Every row gives one point. The last column is the point's height on a tilted bowl or saddle (a function of degree 2), plus a little noise. Along how many of its main directions does it bend up, bend down or stay straight?

Points (11 x 3)
34	-14	9
-37	3	21
-1	-15	6
-75	-71	96
34	-51	26
-25	-15	14
87	-31	56
10	-16	5
46	12	16
-68	41	67
-8	-48	22
Directions: 2 up, 0 down, 0 straight

Points (9 x 3)
9	77	36
-11	-46	40
57	33	26
0	24	23
-56	29	39
-17	-1	30
-87	-3	71
2	-22	24
-21	-70	58
Directions: 1 up, 0 down, 1 straight

Points (16 x 4)
24	81	-62	-84
-11	-21	-52	-47
-25	-33	-35	-38
21	-28	59	-24
35	51	41	-44
-61	18	86	-8
12	65	26	-47
-79	9	36	-4
4	43	66	-39
-7	15	3	-16
-68	23	-10	-33
-8	11	-17	-23
-2	-22	19	-10
7	76	-70	-92
-42	24	24	-14
-9	-29	61	-10
Directions: 0 up, 2 down, 1 straight

Points (16 x 4)
40	-38	-51	-31
4	43	-18	-54
18	-39	66	-16
-53	18	-83	3
-5	27	42	-43
-35	-33	-22	-48
-40	-1	-36	-45
74	-37	5	-21
0	-64	-30	-38
27	69	-58	-44
-28	-34	15	-59
-53	-11	12	-66
19	-1	-30	-45
30	30	65	2
18	55	1	-48
71	81	-49	-38
Directions: 1 up, 0 down, 2 straight

Points (22 x 5)
50	46	40	-40	12
-70	14	41	3	-1
9	-89	-23	67	13
-8	-47	0	-33	13
7	-22	33	-45	9
-26	36	1	-2	-19
39	-46	14	-42	41
27	89	-22	-10	-33
-54	-6	32	-23	3
69	88	121	7	103
-61	8	-17	8	14
14	-93	-26	-10	57
-2	34	30	-9	-27
-22	-31	83	-9	-61
-4	57	-37	-27	-51
7	37	-27	23	-22
-10	-12	-17	-63	10
38	-6	-7	-42	-7
-20	29	48	23	-40
-68	-20	-28	-77	102
62	2	8	43	19
22	-51	1	-18	9
Directions: 3 up, 1 down, 0 straight

Points (27 x 5)
16	-54	-7	30	29
9	16	16	6	0
32	-37	23	-2	17
6	73	29	17	23
10	16	-79	53	52
74	27	6	107	40
-94	24	16	44	72
91	70	50	52	78
-11	-32	24	-43	10
61	35	-9	-29	19
51	-20	-53	25	43
-21	48	71	-42	15
-14	15	12	31	9
34	-32	-17	36	20
28	57	45	-17	11
-25	-18	72	-8	37
-74	24	12	8	38
12	-15	17	-30	1
32	-67	-12	25	40
-11	10	-36	-12	17
-58	-45	6	-15	47
-22	65	-29	-21	22
23	23	-114	-21	116
-30	27	-1	-56	-2
34	-51	-76	37	72
18	-17	7	-91	0
68	16	14	-23	16
Directions: 3 up, 0 down, 1 straight

Points (46 x 7)
41	44	-23	0	-7	-99	32
-8	18	87	41	-6	23	32
25	38	-36	57	48	-22	24
59	2	62	22	-22	-11	-1
-112	42	-33	-19	34	15	33
24	-5	32	49	-34	-33	22
-46	-2	39	-4	1	-16	25
-35	11	-21	-43	-35	-36	21
21	56	7	49	-103	19	91
20	52	31	-40	-5	56	54
-13	-56	-45	36	58	-32	57
7	61	11	16	-28	-16	36
-54	19	5	-91	-22	0	58
2	35	-69	12	-14	97	86
17	-7	18	23	8	-56	17
-81	18	60	44	14	121	117
41	-79	5	-45	80	2	82
-60	-26	-11	-38	-9	10	22
-2	-42	-51	5	-12	-34	24
7	15	9	-11	-35	-48	28
-11	-113	7	28	14	1	48
12	-1	30	0	-7	-27	16
113	50	2	9	15	-41	0
-3	50	27	-7	24	25	40
-98	50	-71	3	-13	-24	-8
24	-24	27	67	76	14	33
-36	-24	8	-59	-44	-10	29
15	10	-11	-14	9	2	21
-29	5	11	-37	-55	-24	32
-52	-71	-74	-15	0	38	47
49	-36	-12	14	61	51	34
20	-19	23	-13	9	-30	18
10	42	-25	38	38	-31	19
68	11	-6	73	-18	11	10
-27	34	2	26	20	54	50
73	80	3	23	47	3	10
3	-54	58	5	-51	8	13
21	48	0	-70	7	-42	58
-57	-30	12	-67	-4	29	45
62	56	55	11	72	25	10
19	-18	42	18	-15	-7	9
2	27	38	16	-22	-28	26
36	-28	-15	38	15	-55	23
-42	3	31	55	28	26	42
14	21	0	-18	-12	4	23
17	11	16	-53	-15	15	37
Directions: 4 up, 1 down, 1 straight

Points (42 x 7)
-46	70	13	14	31	38	20
-3	12	-90	-69	-17	-26	-9
73	-83	4	-21	7	42	-32
-81	42	-39	52	-32	-19	-21
65	13	-16	4	-14	-4	7
-23	-20	67	-92	48	34	0
53	-44	37	62	66	17	1
-66	30	-75	62	14	64	121
-11	87	1	-8	29	-40	-62
25	-49	-45	-64	15	-26	-29
81	68	30	-25	0	38	-4
-28	-55	54	-20	-81	-47	85
-55	-57	-19	50	-12	-13	-31
-51	18	21	9	-34	52	53
24	34	6	61	35	3	12
71	6	-9	1	-4	-38	-10
-8	-17	-67	-8	23	-80	-3
-6	2	4	57	74	14	33
-76	-63	40	3	-15	-23	48
-33	33	-36	-37	0	6	19
33	-5	37	11	-32	8	6
60	-24	-4	-28	57	2	23
-86	-8	-33	-41	-5	19	28
101	29	-35	34	6	32	95
-15	-25	2	57	3	-32	-31
28	9	35	-9	-50	-21	-1
-29	54	56	-4	-40	-12	30
-7	13	8	52	12	-8	-4
34	-59	34	29	-4	-81	-64
-23	-38	82	92	-7	6	-15
-16	45	-56	-76	10	10	4
-14	-37	-9	34	58	14	28
-37	-47	-30	-6	-57	-4	-33
13	-9	70	-53	34	-3	5
-21	-12	36	-18	34	10	20
-88	6	-87	29	-41	-52	-26
-46	-29	-27	59	-54	10	-42
39	1	70	-21	-46	-54	25
2	14	44	-8	58	-26	-34
-41	10	-35	-43	-29	-58	-18
34	-24	-41	48	-10	36	36
-4	47	6	61	-49	91	4
Directions: 1 up, 3 down, 2 straight

Points (76 x 9)
49	36	-4	-23	65	18	-9	9	9
27	26	37	-42	18	16	-28	47	1
3	-77	7	37	-37	21	-55	2	5
-11	23	-121	-43	-41	-53	-108	16	121
29	30	-63	-13	14	79	37	8	-6
-42	-8	-116	33	53	22	-8	-27	20
52	54	3	117	-12	-18	47	-22	40
-59	-38	11	53	-2	-56	-40	10	5
-42	4	-12	-81	-34	-15	68	-50	18
59	14	22	41	17	22	9	80	10
-5	-4	-22	35	56	18	1	6	0
42	-49	-20	5	-62	-5	17	-101	24
-5	-11	-23	20	-8	-31	-1	-82	-1
24	3	-3	-31	-9	-43	26	95	30
-25	81	-50	79	49	-66	-42	-4	37
-103	-24	-13	50	40	-95	28	43	56
39	23	38	28	6	-5	-44	-47	6
-7	-8	37	-4	-20	21	3	-19	-3
-3	-53	11	-36	48	-16	-27	28	27
13	30	-35	12	53	-11	64	41	25
-14	-7	-88	6	19	5	29	-98	-2
-16	1	-30	-2	-47	-2	-50	-37	5
25	39	43	-71	-56	60	52	6	-3
39	43	29	-80	-42	24	-28	-26	16
-66	6	-81	-32	-6	-19	15	19	40
22	29	3	7	24	52	-2	4	-11
-19	-48	-7	-35	-15	45	104	-37	30
12	-2	60	39	-50	65	-3	24	13
53	11	19	51	-71	98	9	18	18
-70	8	2	69	-17	-46	1	77	32
-27	25	26	-54	31	7	82	16	7
-72	20	51	79	-42	28	78	54	80
11	-21	-18	-43	-10	5	12	59	12
-11	27	-14	-41	-19	72	-32	-5	-2
-30	31	7	-44	-12	21	37	-19	-7
26	102	-25	86	-31	-36	-35	-9	45
36	28	-41	-10	-22	-16	-4	-40	9
-2	-91	-67	-5	33	25	-18	-89	22
38	-56	5	-5	-19	75	-37	67	-4
16	0	5	29	-3	25	-3	-16	-8
-30	18	-31	-25	-34	-39	-56	-26	19
76	7	105	80	-51	28	-9	53	50
-25	31	54	51	19	4	14	-54	3
-26	-4	-10	10	-5	-47	-28	38	9
38	-29	-90	1	102	18	-21	5	41
20	37	-26	16	-9	9	47	16	5
-36	-10	-41	69	-37	-36	47	18	39
11	-81	83	-2	-44	-61	11	39	55
-27	20	-54	11	35	38	12	-58	-9
-66	-18	-5	-44	11	-10	-21	-6	13
30	-7	49	45	-36	-15	66	13	33
14	-38	-71	-41	-13	20	46	84	40
39	51	-101	25	-8	-11	29	-7	38
78	17	39	12	-38	65	14	-52	11
-33	-50	-38	-14	-13	55	88	6	29
5	-31	-58	-32	1	49	-33	16	6
38	24	-29	-11	-1	99	28	99	2
7	-13	52	15	34	7	40	-40	13
46	53	52	29	-83	56	-82	-6	42
-4	-10	26	-26	-50	17	-15	-87	8
61	14	-45	-68	-70	34	57	29	26
8	-70	-27	47	19	-100	35	-44	56
36	-8	-34	25	15	16	14	-15	-3
-48	-2	69	-37	-6	27	47	-19	12
23	-21	72	21	-36	50	10	15	14
28	34	73	-3	-23	20	-39	-23	9
-16	-39	-14	-59	-36	31	-46	-25	17
-36	-46	0	-7	-12	71	0	-83	5
-19	48	-26	-51	-22	11	33	66	19
-9	-29	-38	-27	7	24	-24	-14	3
-1	4	48	-12	1	75	-7	-2	-3
-45	-64	1	-34	34	-28	16	-36	34
2	-5	-29	17	-15	44	-18	-65	-12
35	1	-60	-22	13	-2	-1	-18	12
-17	-42	-4	-4	-11	39	-2	-45	-2
31	-76	-9	63	12	-10	11	-20	21
Directions: 5 up, 0 down, 3 straight

Points (74 x 9)
7	-18	41	-1	-70	-44	48	-45	-14
-1	-14	-36	-9	-69	15	81	-13	-53
-53	6	12	5	-7	33	73	-30	-32
15	-79	-7	41	-70	-65	-6	78	-2
-12	-40	27	-38	-4	-47	42	-83	43
-50	3	77	-35	37	4	-18	-13	80
-9	6	21	6	-33	-109	-21	22	-4
4	-18	-69	3	52	6	26	-22	34
105	-60	11	68	41	33	-82	-8	62
-114	1	-3	-1	-13	24	35	28	-12
50	7	-29	-45	42	-47	-54	35	89
-6	-48	28	21	27	-60	69	40	-46
-73	-39	-11	27	-16	29	-8	24	0
-29	-11	-38	-44	18	-59	14	26	26
18	4	43	28	-5	-6	-47	-58	-20
-8	37	-75	-17	35	24	-2	78	83
-25	6	-90	46	-20	21	57	-40	29
-64	-78	-44	27	-35	-100	-41	-7	-6
26	63	-3	43	19	25	-3	7	-24
82	-18	-29	65	54	-94	-7	-77	-13
-12	-27	-22	7	-20	41	-62	-11	-11
6	-11	53	-12	-32	48	-11	9	-29
-67	49	-97	-14	-6	27	31	-18	73
72	9	68	4	-31	54	-29	-16	-48
-22	-14	1	-1	8	-40	-8	-13	8
26	51	-9	27	4	26	-22	-30	-42
34	21	-47	21	40	-54	22	66	33
-8	61	-18	-3	-17	-10	-14	-57	-17
40	-5	-29	2	27	68	-6	8	-6
5	16	-33	6	-44	26	-121	-10	-57
53	28	54	-27	-96	15	-15	-39	-59
11	-7	42	-53	2	-7	-21	-47	40
17	18	3	9	44	25	-4	7	8
28	3	-21	-42	112	-34	65	-57	38
18	-102	35	-5	4	42	-52	48	54
-56	-26	12	-31	20	23	-22	-77	36
37	13	-14	37	47	-93	-29	-32	-6
-29	-42	-8	49	-45	29	84	4	-39
-10	12	37	-21	29	7	-62	-7	45
-45	17	-73	14	2	-49	-9	41	19
23	42	-67	-48	-29	28	-63	79	68
37	-32	22	48	-13	19	104	37	-96
-16	71	-12	-69	16	-59	5	6	91
58	-17	-23	-86	-69	-32	-18	-23	-16
17	3	-72	10	-27	-6	-23	3	11
38	17	-40	-71	-10	-60	25	-1	18
-44	-5	6	-36	0	-35	-71	89	56
-42	-3	-54	48	-56	6	-10	60	-2
52	-38	54	46	-28	-31	-54	-44	9
-28	49	25	-10	71	-61	115	-39	-9
9	-26	65	21	12	-41	54	-29	3
15	47	-49	-37	-18	4	14	17	8
81	32	5	67	-6	26	26	5	-47
51	-26	-110	-43	-1	4	20	23	55
-38	-31	-84	-25	29	-53	-14	29	59
-48	-16	-26	51	-48	-12	-3	76	-26
16	22	22	49	16	-69	12	-18	-22
-36	-7	-3	-40	-18	-13	-4	-70	32
5	53	-35	-52	-8	34	-5	-19	8
29	-3	-57	39	-11	68	-30	-2	-9
8	-56	-52	-12	17	-14	32	-74	25
-36	-9	28	-107	92	59	-52	15	118
-4	-74	-20	-25	-65	-54	-1	-18	19
-63	43	19	-10	-5	27	-14	-32	10
-26	17	-14	-29	19	23	2	1	14
-19	28	-11	31	-27	-34	-88	41	-22
-44	-33	-5	71	-54	2	54	-2	-27
76	-76	28	-28	1	39	-28	-17	-2
-30	-20	-83	16	62	12	-48	-42	25
-18	-1	-38	49	65	11	-29	-19	0
-8	-55	36	15	-14	54	74	-39	-40
-52	-81	-8	19	2	11	-29	-1	30
70	-22	-49	-10	-8	3	-25	14	13
-68	36	27	-85	-35	-2	15	-6	63
Directions: 3 up, 2 down, 3 straight

Points (70 x 9)
31	47	58	66	-7	-9	-25	34	-35
26	-14	-6	-2	32	38	61	25	-26
10	-50	75	14	17	-46	24	-13	-41
41	37	9	-1	46	-22	-16	1	13
52	35	41	6	5	-58	1	-68	-41
51	42	28	-54	-43	32	4	-84	-23
-27	14	-1	-6	71	42	-61	16	-14
-51	15	18	-44	-45	-79	-11	-29	-32
75	-17	21	-32	72	33	-45	37	-38
21	-34	-27	33	19	16	-19	43	-14
-57	-20	-17	15	25	-92	-57	-36	-66
58	-7	33	-4	61	55	-43	-19	-8
36	42	-21	-32	-49	-47	35	-26	-14
30	-14	-9	13	17	-42	0	-57	-12
56	-18	-20	-66	19	33	44	-18	-29
84	-27	-20	-7	0	-72	-63	-6	-25
54	63	-28	17	32	56	51	-22	-26
-28	-71	-11	-38	65	17	-2	-64	-86
35	22	-41	38	-10	13	121	-29	-73
11	-2	63	36	-3	-39	-1	-57	-43
49	16	7	-19	2	-30	36	27	-4
-5	4	7	5	15	40	9	4	-5
7	-25	-7	-10	-35	-18	-12	26	4
-13	78	-59	29	5	14	23	-8	-14
13	27	-24	26	67	26	32	-10	1
-62	-7	0	12	-4	84	-69	-44	-48
23	-53	11	21	30	31	31	66	-34
8	22	-20	-42	38	-29	74	-4	-36
34	-32	40	-56	-40	12	-29	38	18
-40	-5	51	39	26	15	5	37	-35
30	9	44	-23	35	28	54	16	-27
-2	-40	-34	0	-12	2	16	26	-14
13	2	7	47	-22	28	-55	-3	1
11	43	5	40	17	50	-2	-6	1
0	41	-12	-16	8	28	-21	-77	-11
-13	-60	-20	-11	22	4	-18	19	-30
5	19	-47	46	9	-12	48	47	-26
38	-17	13	-51	53	-34	32	29	-27
20	-42	-13	-6	-34	-35	42	6	3
-7	2	-36	-54	-22	-17	-4	-24	-12
68	-34	-8	-8	17	-9	-27	-18	1
7	7	58	-5	38	32	-47	-18	-19
-40	57	26	17	21	-7	-34	7	-11
-20	58	31	8	-21	-15	-20	13	-16
-43	-40	-3	57	10	-28	16	28	-46
-39	-22	40	19	-35	-2	7	-23	-13
-36	-74	-52	-45	-40	-41	26	5	-36
-13	10	-51	15	-17	8	5	78	-41
-12	6	-25	10	7	-41	-25	-18	-1
-7	-39	-9	-34	-18	6	-55	-16	-12
11	-6	-5	25	-64	40	25	-18	5
-56	-82	-62	-36	33	-33	-9	-62	-121
33	5	-24	22	28	-33	65	11	-22
-7	17	9	-21	-11	31	24	-29	-6
-49	1	-5	-13	12	-65	-1	-15	-31
15	-63	2	-27	-30	40	-54	-13	0
-14	-1	-15	-53	0	2	-20	95	-40
18	16	37	-49	-42	-3	37	-15	15
-45	39	-53	-21	4	38	91	-20	-83
-37	38	21	93	36	12	48	-50	-55
14	-38	7	-31	-5	16	-47	-45	-4
8	13	1	-4	23	-3	37	-17	-9
5	50	-4	65	25	42	-10	-67	15
-31	-48	19	-39	-13	-39	40	-32	-14
64	29	24	17	-23	16	23	66	-28
9	4	0	-26	-3	-45	-38	25	-2
13	-26	-11	-10	27	36	-28	-20	-1
32	-22	-6	-18	-59	61	1	-25	24
-12	-27	12	-17	-21	-24	-11	-54	-11
-35	17	10	33	-9	-34	-13	10	-16
Directions: 1 up, 6 down, 1 straight

Points (64 x 9)
-15	21	-32	-33	18	-15	20	10	-1
32	24	-2	-6	-4	-10	2	6	11
24	-4	-16	34	-41	-3	-3	-3	1
-3	47	18	9	-9	15	12	-44	54
20	28	-25	1	-57	-97	-45	8	29
-6	-32	5	-1	-2	-51	-57	48	-15
-8	-7	83	-11	37	-73	-53	-17	81
-38	38	-1	54	-2	-47	-41	-27	27
-34	49	-55	21	16	-34	-44	18	-21
-92	-59	-1	21	33	22	-39	16	-69
-21	-6	38	59	4	-30	30	10	6
3	-53	-19	-31	-26	-63	-22	31	22
42	31	-41	-34	-27	-30	39	10	3
-22	-33	32	25	10	-45	18	-25	25
20	62	41	1	-47	-4	-2	46	76
-17	28	-9	16	-21	66	-46	5	30
-55	17	3	-26	93	-40	24	-82	33
35	16	-22	-37	-17	55	2	18	-24
-7	-27	-2	36	-14	-16	-13	34	-18
7	21	45	-51	25	4	-28	-30	38
-9	-12	-5	-16	28	42	-26	6	-3
32	-63	-72	52	121	-6	-20	-16	41
47	-40	-2	-30	3	-13	29	40	25
-30	-9	-23	7	20	-69	-59	-12	-36
-6	-70	32	22	-70	4	-10	5	37
32	63	32	24	-25	14	-12	-41	62
-18	-39	6	51	53	-68	10	-8	-24
4	-49	68	65	-25	38	-27	25	-2
-4	14	5	-44	9	-17	10	-41	26
73	-23	-34	60	2	29	-32	29	-49
12	-8	24	-58	-53	24	-38	-22	52
-44	54	2	-27	20	-17	-55	23	-19
-6	24	57	24	49	40	82	40	30
-9	-62	18	36	31	-41	-9	16	-28
30	13	64	-22	-19	24	73	55	55
71	-6	6	-93	-41	-69	-85	-4	31
-58	24	3	-9	15	-7	2	-20	21
-7	48	24	-59	-27	13	38	7	38
-80	-13	32	-11	-44	3	-11	28	58
18	5	7	-39	23	-13	-1	4	13
-10	6	-12	54	-11	24	-1	-23	16
22	-4	28	42	7	53	-14	57	-18
-10	-2	-14	-26	35	-19	-8	-54	24
-41	19	45	23	-29	-60	5	13	64
9	6	-19	53	39	20	41	-20	5
-9	10	3	-38	-13	-12	-38	37	7
40	-34	70	-35	19	25	21	54	53
1	67	52	25	-4	5	65	-8	70
11	-6	-14	-33	38	-39	-13	31	-4
52	-27	-58	-35	5	-15	-8	-8	4
26	-32	-12	8	56	-14	9	17	3
35	-31	-16	8	16	-30	-39	-3	7
-1	-6	3	20	-14	4	19	58	3
-6	-13	-26	19	-17	-58	-35	-23	6
89	9	-39	4	60	-8	-57	-40	39
-15	-76	45	-3	40	-16	-36	33	-9
23	52	16	-27	38	9	34	37	20
-25	-6	3	21	49	12	-76	4	-22
21	-12	-22	21	-31	-45	-16	21	3
15	13	37	50	-45	-58	19	-52	67
-98	35	-15	45	66	25	16	-19	20
-1	91	39	-5	-69	36	-9	-37	102
-2	31	-10	-20	-4	-29	-22	-9	11
-80	8	-10	-14	-65	-19	-12	-97	121
Directions: 4 up, 2 down, 2 straight

Points (73 x 9)
9	-37	-15	-73	11	-36	-12	-35	41
8	25	-23	47	38	12	17	4	-1
-3	34	-18	13	-47	-2	27	-17	24
27	29	62	-42	-13	-9	-21	16	2
28	68	-32	-10	-28	-21	2	16	15
0	34	-21	25	121	33	23	-4	82
-41	26	-5	-5	-72	28	38	51	42
-4	49	-20	-6	44	1	0	11	24
78	-28	-14	-39	36	28	-12	28	47
40	-27	-50	18	36	-32	-2	-58	8
-8	-5	45	-12	4	73	40	-10	51
-21	-24	8	-23	21	38	16	-3	36
18	-30	-75	79	-49	-70	-35	25	-35
39	-58	7	-20	-16	88	10	37	37
-4	5	-33	-28	-5	36	37	-33	65
30	-9	54	17	8	-33	-3	-28	6
37	-25	-33	-4	-26	25	55	8	35
11	-54	17	16	-62	28	99	23	19
30	108	6	-46	31	29	-1	62	82
-23	-64	6	18	33	-15	-46	-2	-6
-22	-21	-3	19	-41	34	-35	20	5
-49	41	-8	-24	-24	41	-12	-14	52
23	32	2	-36	-39	-19	-38	-28	12
21	-10	0	15	-60	-26	36	-14	9
9	-31	12	37	11	-13	-16	-13	-21
16	23	9	34	62	43	16	60	42
51	-38	28	-17	38	-57	-26	-60	51
-88	59	-36	2	3	-7	-24	27	40
-8	33	-22	11	-51	-4	16	14	13
55	3	34	81	-5	22	28	-12	-1
-6	-15	-64	-28	-37	-1	27	36	19
-26	8	-15	-7	15	39	-2	-3	36
-3	-57	33	-29	16	8	32	91	15
-14	37	0	-29	-29	8	0	7	18
13	28	-24	20	61	27	-8	16	22
23	12	29	-9	37	-5	30	-15	34
-11	-1	-32	35	-21	-55	-41	9	-33
-4	-44	-18	-16	23	37	-52	24	25
-22	16	-1	-4	27	4	30	13	23
31	-8	-41	37	-7	9	-19	56	-7
31	15	-85	-50	0	-55	15	-8	13
30	24	5	-43	-4	32	-10	12	19
8	76	-41	14	82	3	-29	16	23
-28	-24	58	0	-15	-55	-17	-4	7
42	-14	20	-20	-6	-25	-44	15	-5
-29	-7	-31	-24	16	6	38	62	24
56	36	70	-15	-4	1	3	-65	54
-24	-61	-17	-8	57	-23	3	12	-4
-7	43	-33	-13	30	38	26	43	61
-18	-51	-13	-53	9	-15	21	44	11
-32	6	17	-7	-19	-11	8	13	3
8	22	-43	-20	-20	9	16	-24	35
108	63	-86	25	2	23	-19	-85	121
15	25	29	17	46	38	16	30	35
32	26	-43	17	19	-42	-34	27	-31
-72	53	-46	15	37	-40	50	65	27
-32	-40	40	-55	-29	33	7	0	14
15	-4	-72	32	40	-44	-10	30	-56
10	30	-15	48	-30	-6	36	-17	9
0	11	47	-61	9	79	8	-1	47
50	-37	0	79	22	15	-66	-46	-10
-19	4	-19	44	-2	-8	46	-109	65
-33	25	18	14	19	-16	-30	-3	0
-60	38	-21	35	30	31	-30	-8	31
11	-5	13	-28	-9	40	-16	22	9
8	-16	9	-19	25	-11	5	73	6
21	11	19	22	24	19	4	15	4
12	33	15	-2	-19	49	27	41	31
-48	25	-14	-9	24	-17	-44	-39	23
-12	2	14	8	-15	56	70	-13	59
16	-21	44	-42	36	21	-12	7	25
1	-10	-19	-26	-5	-11	-8	2	3
-25	-40	-45	-51	-75	22	-26	-21	60
Directions: 5 up, 1 down, 2 straight
